Rows are points. The last column is the point's height on a tilted bowl or saddle (a function of degree 2), plus a little noise. Count its main directions that bend up, bend down and stay straight.
(in the rows, 128 means zero)

Points (11 x 3):
[[132  56  95]
 [154  96 136]
 [172 164 152]
 [109 161 182]
 [ 64 115  92]
 [106 199 208]
 [ 67 121 107]
 [158 112 145]
 [ 92 144 159]
 [ 76 138 139]
 [139 135 163]]
Directions: 0 up, 1 down, 1 straight

Points (18 x 4):
[[133 186 145 114]
 [127 113  66 105]
 [135 153 165 106]
 [142 108 125 115]
 [ 93 143  81 106]
 [221 184 116  55]
 [ 89 100 199  45]
 [148  78 109 105]
 [182 105 124 101]
 [122 173 152 114]
 [144 116 111 118]
 [126 117 162 100]
 [166 141 115 114]
 [ 90  56  80  68]
 [137  70  69  94]
 [ 93 100 112 100]
 [187 148 151  91]
 [ 54 161 127  87]]
Directions: 0 up, 3 down, 0 straight

Points (27 x 5):
[[133 117  44 104  81]
 [130 186 162  89 170]
 [ 96 162 150 152 124]
 [169 101 106 137 122]
 [167  89 191 189 177]
 [ 62 157 169 134 107]
 [146 121  74 117 104]
 [157  64 191 116 169]
 [140 123 135  97 129]
 [ 62 199 147 164 119]
 [161 130 101 201 187]
 [187 173 159 181 203]
 [170 199 100 129 198]
 [122  96 168 158 136]
 [143  80 149 167 149]
 [130 127 115  97 120]
 [134 109 117 114 117]
 [138 132 170 127 138]
 [186 119 158 120 159]
 [186 105 180  50 188]
 [132 171 157 126 146]
 [144  70 194 166 164]
 [127 107 134  74 127]
 [204 141 159 158 194]
 [ 71 121 153 123 123]
 [124 116  89 146 126]
 [155 166  85 174 182]]
Directions: 3 up, 1 down, 0 straight

Points (40 x 7):
[[ 78 100  96  89 150 149  97]
 [ 99 100 153  83 150 139 103]
 [166 126  86  84 100  70 104]
 [172 129 129  85  88  80 102]
 [127 171 172 117 137 140 112]
 [142 147  85 141 172 108 113]
 [166 118 166 196 120 118 129]
 [124 143 122 137 141 128 127]
 [ 78 100 110 128 116  78 143]
 [ 60 111 111  63 120 145 134]
 [128 112 102  81 159  59 103]
 [154  70 175  74  64 100  74]
 [105 115 149 115 199 132  89]
 [121 106 213 160 103 175  77]
 [145 110  88 162 155 178  77]
 [ 84 156 223 166 151 177  64]
 [128 103  99 175  75 132 116]
 [146 163 104 105 161 116 105]
 [173 137 150 163 104  86 125]
 [115 139  78  83  93  24 152]
 [113 239  78  55 175 103  56]
 [144 117  70  80 198  95  56]
 [202 110 130 148 121  95 115]
 [147 101  47 159 148 174  55]
 [ 66 197 112 150 205 175  47]
 [ 88 186 159 134  91 160 109]
 [ 89 129 128 119 124 219  62]
 [ 11 114 129 123 104 182 105]
 [168 106 108 130 132 115 111]
 [123 145 119 148 107 124 135]
 [130 103 120 121 134 122 116]
 [116 182  76 173  59 118 145]
 [148 149 160 114  96  65 118]
 [176 111 131  96 111 107 102]
 [115 133 120 121  35 123 130]
 [ 97 129 106 152  72 128 142]
 [187 177 133  88  68 171  49]
 [ 97 129 166 120  94 166 108]
 [125 137  84 161 132  91 145]
 [128 135  81 158 145  96 137]]
Directions: 1 up, 4 down, 1 straight

Points (67 x 9):
[[176  88 163 131 151 105  63 155  84]
 [ 86 133 111 113 155 131  50 151  82]
 [ 65 133 119 167 118 159 201 140 125]
 [104 230 141 211  81 136  92 109 110]
 [119 156 115 120 125  99 147 101 140]
 [105 167 160 176 136 108  95  66 154]
 [137 148 180 121 105 139 127 104 103]
 [103  72 103 164 130 136 113 159 120]
 [126 159 109 138 163 118 134  74 144]
 [162 115 101 154 109 157 195  83  97]
 [193 113 214 128 102  67 112 165 123]
 [108 126 116  77 166 144 119 126 119]
 [214 103 132 110 163 111 192 110  68]
 [156 149 119  97 190 118 160 133 126]
 [203 113  98 119 177 112  98 134  57]
 [107  41  83 102 146 140  83 106  90]
 [ 74 150  97 206 188  95  43 157  98]
 [119 149 143 154 177 200 170 126 156]
 [114 132 112 137 150  98 111 106 135]
 [192  69 127 194 128  79 103 137 137]
 [123 105 162 164 124  84  77 165  98]
 [110 157 145 132  71 182 178 172  99]
 [186 161  88 160 139 118 116  80 132]
 [202 190 148 135 137 116 117 103 116]
 [153 138 210 116 118 155 155 138 114]
 [ 98 172 140  93 138 132 130 101 135]
 [192 150 144 155  71  97 156 117  92]
 [ 73 128 200 178 119 109 134 171  34]
 [107 104 116 138 179 199  94 105 100]
 [136 138 121 156 187 156 113 186  98]
 [118 112 105 108 134 123 175 213 175]
 [120 160 191  86 138 104 114 196 114]
 [103 105 126 109 110 145 105 102 120]
 [177 190  91 170 106 118 140  59 134]
 [104 163  46  88 153  92  76 193 160]
 [ 76  69  79 148 176 185 189  78 182]
 [127 111 138 131 121  55  89 165 134]
 [180 217 202 168 129 149  91 157 118]
 [113 174 112 123 103  62 121 116 170]
 [127 210 171 117  72 191 147 166  84]
 [141 147 130 198 125 109  70  82 166]
 [149 135 177 145 143 141 132 149 106]
 [140 183 183 169 127 152  93  67 137]
 [111  85  66  85 145 137  87 111 105]
 [141 170 143 123  61 137 198  57  21]
 [111 125  87 164 106 115  83  89 148]
 [129 133 115 126  53  81 102 188 159]
 [150 145  98  86 147 179 114 135 114]
 [ 65 157 177 132 161 153  69 125  81]
 [158 100 181 158  43  53 116 167 117]
 [200 119 111 165 163  89 140  57 106]
 [157  82 122 122 177 182 133 102  92]
 [132  90  98  88  79 166 102 210 212]
 [174 173  82 137 104 112 160 131 138]
 [171  71 101 106 177 158 119  27  10]
 [101 140 125 112 150 147 178 135 152]
 [ 99 114 103 162  90 185 126 104 123]
 [ 23  74 158  55 137 138 117 160 155]
 [148 105 108 218 113 106 120  99 160]
 [ 91 130 171 122 114 145  82 111 105]
 [157 155  98 113 139 109 183 107 130]
 [159 144 121 126 198 137  83 148  68]
 [ 85  62  71 105 118  89 129 135 162]
 [175 112  81 134  83 126  95 134 156]
 [156  76 118 146  84 178  75 112 151]
 [113 121 121  85 145 131  93  79 109]
 [188 127 141 202 126 154 186 128 125]]
Directions: 4 up, 2 down, 2 straight
